Every row gives one point. The last column is the point's height on a tilted bowl or saddle (a function of degree 2), plus a little noise. Along how many of its main directions does it bend up, bend down or stay straight?

Points (17 x 4):
|   5 |  54 |   5 |   3 |
| -24 |  -6 |  32 | -52 |
|  13 |  -7 | -16 |  -7 |
| -20 | -29 | -31 |  -4 |
|  63 |  10 | -24 | -30 |
|  -6 | -35 |  30 |  -9 |
|  47 | -30 | -43 | -57 |
|  -5 |  20 |  22 | -24 |
|  -1 | -58 | -35 | -19 |
|  55 |  19 |  21 |  32 |
|  54 |  11 |  22 |  37 |
|  -8 |  -1 |   1 |  -8 |
| -29 |  52 | -10 |  37 |
|  17 |  23 |  42 | -18 |
|  30 | -19 |  -8 |   5 |
| -34 | -31 |   3 | -21 |
| -16 |  18 |  28 | -41 |
Directions: 1 up, 1 down, 1 straight

Points (16 x 4):
|  -7 | -28 | -76 | -70 |
|  -2 |   3 |   8 |   3 |
|  34 |  45 | -40 | -55 |
|  61 | -42 |  34 | -44 |
| -24 | -11 | -12 |  -8 |
|   5 | -17 | -23 |  -7 |
|  25 |  21 |   9 |  -5 |
|   1 | -31 |   4 |  -1 |
|  15 |   1 |  10 |   3 |
|  -2 |  35 | -15 | -18 |
|  -7 |  12 | -26 | -14 |
| -39 | -16 | -21 | -22 |
|  36 | -39 |  21 | -16 |
|  40 | -56 |  10 | -27 |
| -14 | -21 | -19 |  -7 |
|  37 | -31 | -44 | -38 |
Directions: 0 up, 3 down, 0 straight

Points (15 x 4):
|  33 |   1 | -26 | -63 |
|  -7 | -50 |  34 |   3 |
|  13 | -14 |  26 | -13 |
| -16 |  26 |   4 | -14 |
| -13 |  48 |  60 |  -3 |
|  26 |  31 |  21 |   6 |
|  20 |   7 | -34 | -62 |
|   1 | -53 | -73 |  10 |
|  33 |  28 |  14 |  -1 |
|   2 |  33 |  -3 |  -9 |
|  49 |  13 |  29 |  26 |
|   0 | -18 |  15 | -25 |
|   8 |  10 | -30 | -44 |
|  13 | -13 |  45 |  -9 |
|  44 |   2 |  -2 | -28 |
Directions: 2 up, 1 down, 0 straight

Points, 25 rows:
|  37 |  14 |   0 | -14 |  14 |
|  -5 |  -6 |  10 |  12 |  16 |
| -39 |  55 | -13 |  45 | -84 |
|  59 | -58 |  38 |  38 |  12 |
|  -8 | -24 | -13 |  16 |  25 |
|  29 |  22 |  14 |  33 | -17 |
|   9 | -29 |  51 |  -2 |   9 |
| -33 |  15 |  59 |  -8 |  -4 |
| -20 | -17 |   8 |   8 |   6 |
|  -5 | -65 |  12 | -52 | -60 |
| -50 | -18 | -21 | -40 | -63 |
|  32 | -25 | -31 | -11 |  15 |
|  19 | -42 |  69 | -18 | -11 |
| -26 | -11 |   0 | -52 |  -5 |
|  -6 |   5 |  19 |  16 |   8 |
|  -4 |   9 |  32 | -13 |  20 |
|  -7 |  15 |  -2 |  15 |  11 |
|  27 | -34 | -62 |   3 |  35 |
| -28 | -16 |  26 |   2 |  -4 |
| -20 |  14 |   9 | -26 |  23 |
|  34 | -45 | -20 |   4 |  25 |
| -11 |  -4 | -53 | -48 |   7 |
|   1 |  26 | -37 |  16 |  21 |
| -26 | -26 |  37 |   0 |  -2 |
| -30 |  27 |  -1 |  28 | -30 |
Directions: 1 up, 2 down, 1 straight

Points:
|   0 | -41 |  11 | -13 |  -3 |
|  -5 |   7 |  10 |  41 |   9 |
| -27 |  25 |  19 |  19 |   6 |
| -37 |  46 |  15 |  39 |  46 |
|  34 |  79 |  -8 |  12 |  57 |
|  20 | -21 | -17 |  41 |  10 |
| -14 |  16 | -45 | -47 |  29 |
|  19 | -14 | -27 |  37 |  10 |
|  40 |   7 |  62 |   9 |  33 |
| -10 | -21 |  19 |   2 | -14 |
| -31 |   0 |  29 | -32 |  -3 |
|  19 |  12 |  54 |  -1 |  20 |
|  31 | -10 | -40 | -20 |  14 |
|  25 | -33 |  30 |   1 |   8 |
|   4 |  -3 | -21 | -28 |   4 |
|   3 |   7 |  29 | -38 |  16 |
|   1 | -18 |   7 |  36 |   0 |
|  -5 |   5 |  16 |   1 |  -7 |
|   4 |  17 |  10 |  -3 |   0 |
|  62 |  57 |  -2 | -41 |  53 |
|  64 |  26 |  44 |  22 |  35 |
| -34 | -15 |  -2 |  -8 | -19 |
| -37 | -27 |  14 |   3 | -23 |
|  10 |  -4 |  30 | -12 |   1 |
| -21 |  79 |  32 | -47 |  85 |
Directions: 3 up, 0 down, 1 straight

Points, 40 rows:
| -31 | -40 | -12 |   3 |  42 |  38 |   1 |
| -25 |  64 | -53 |  22 | -66 | -18 |  98 |
|   0 | -31 |   8 |  44 | -36 | -42 | -17 |
|  42 | -32 | -67 |  19 |  16 |  29 |  29 |
|   1 |  -7 |   8 |  29 |  11 |  -8 | -22 |
| -38 |  12 | -15 |   3 | -29 |  -6 |   7 |
| -24 | -43 | -19 |   2 | -37 | -29 | -33 |
|  11 | -28 |   0 |  44 |  19 | -26 | -14 |
| -23 | -34 | -23 |  33 | -20 |  35 |   9 |
| -44 | -23 |  41 |  -2 |  25 |   9 |  18 |
|  -5 |  34 |  17 |  18 |   0 |  21 |  -1 |
|   0 |   1 |  10 | -24 |   7 |   2 |  -6 |
| -28 | -10 | -75 | -41 |   7 | -20 |  32 |
| -17 | -15 |  -9 |  34 |  -3 | -28 | -11 |
|   6 |  13 |  -3 | -24 |   7 | -22 |   6 |
|  -3 |  32 |   7 |  13 |  12 |   2 |  -2 |
|   4 | -36 |  -8 |  -8 |   2 |  31 | -14 |
|  16 |  -5 | -12 |  -8 |  -4 |  -8 | -14 |
| -22 |   2 | -51 | -16 |  16 | -35 |  22 |
|  13 |  -7 | -13 | -26 |  45 | -27 |  12 |
| -19 | -27 |   6 |  13 |  24 | -17 |  -8 |
| -42 | -22 |  13 |  23 | -11 |  88 |  44 |
|  23 |  31 | -23 | -31 | -29 | -10 |  37 |
| -63 |  35 |  18 | -37 | -10 |  18 |  69 |
|   6 |  -8 |  15 |  51 | -49 | -37 |  -7 |
|  81 |  21 | -16 | -44 |  30 | -37 |  70 |
| -31 |  -2 |  57 |  32 |  -9 |  63 |  27 |
|  15 |  11 | -33 |   3 |  -8 | -59 |  14 |
|   9 |  -1 |  20 |  29 | -40 |   2 |  -6 |
|  26 | -18 | -49 |  19 | -31 |  33 |  23 |
| -26 |  -6 |   4 | -13 |  49 | -66 |  49 |
|  59 | -34 |  -2 |   1 | -40 |  -8 |  -2 |
| -21 | -13 |  20 |   5 | -26 | -32 | -13 |
| -13 | -72 | -13 |  11 |   7 |  48 |  17 |
|  24 | -38 |   2 | -36 | -15 |  13 |  -6 |
| -14 |  -5 | -18 |  16 | -77 |  12 |  18 |
|  -8 |  21 | -19 |  -8 | -35 | -40 |   6 |
| -14 |  13 |  35 | -24 |  -8 |  20 |  16 |
|  26 |  30 |   1 |  27 | -21 |   4 |   3 |
|  33 | -10 |  29 | -26 | -23 |  66 |  20 |
Directions: 5 up, 1 down, 0 straight

Points, 38 rows:
| -42 | -23 |  47 |  30 |  11 |  -1 |  -9 |
|   3 |   3 |  20 | -15 |   5 | -20 |  -5 |
|   1 |   2 | -25 |  -4 |  -6 | -31 | -29 |
|  -9 | -31 | -27 | -55 | -55 |  -1 | -58 |
| -14 |   7 | -10 |  20 |  26 | -36 | -30 |
|  -6 |   7 |   1 | -15 | -26 |   6 |  -3 |
|  19 |   3 | -22 |  31 |  37 |  17 | -23 |
| -16 |  -6 |   8 |  14 | -42 |  18 |  -5 |
| -62 |  40 |  33 | -27 | -21 |  16 |  -7 |
| -37 | -52 |   5 |   2 |   6 |  -9 | -20 |
|  70 |  23 |  10 |   2 |   5 |  32 | -10 |
| -22 |  11 | -30 |  -4 |  -1 |   1 | -17 |
|  26 |  18 |  28 |  29 | -16 |  -2 |  14 |
| -43 |  23 |  11 | -37 | -28 | -16 |  -8 |
| -41 |  21 | -10 |  33 |  -1 | -47 | -38 |
|  39 |  46 |  13 |  17 |  22 |  63 | -13 |
|  17 | -31 |  16 |  13 |  24 |   4 |   0 |
|  53 | -24 |  47 | -34 |  -4 | -33 | -35 |
|   3 |  25 |  -6 |  87 |  29 | -46 | -45 |
| -20 | -45 | -11 |  15 |  20 |  10 | -11 |
| -42 | -24 |  50 |  21 | -17 |   7 |  -9 |
|  -5 |  -8 |  14 |  -2 |  40 | -41 | -28 |
|  -3 | -18 | -34 | -15 | -27 |  23 | -26 |
| -31 |  16 |  25 |  13 |  33 |  38 | -17 |
|  -2 |  46 |  32 |  18 | -37 | -62 |  13 |
|  54 | -16 | -40 |  29 | -20 | -10 | -64 |
| -24 | -15 |   3 | -34 |  20 | -42 | -49 |
|  30 |  33 |  -7 | -10 |  11 | -44 |   0 |
| -11 |  -9 |  63 |   4 | -20 |  -8 |  -8 |
|  14 |  -5 | -18 |   6 |  55 | -18 | -41 |
|  37 | -24 |  39 |  29 |  14 |  -2 |  12 |
|  18 |  41 |  42 | -43 |  14 |   7 |  -1 |
| -15 |   4 | -29 |  11 |  13 | -64 | -60 |
|  38 |  66 | -24 |   5 |  -3 |  58 | -12 |
|   2 | -43 |  48 | -46 |  19 |  49 | -37 |
| -16 |  16 | -22 |  39 |  59 |  18 | -46 |
|  12 |  44 |   7 | -12 | -22 |  43 |  10 |
|  24 | -32 |   8 | -51 |   5 | -11 | -47 |
Directions: 1 up, 4 down, 1 straight
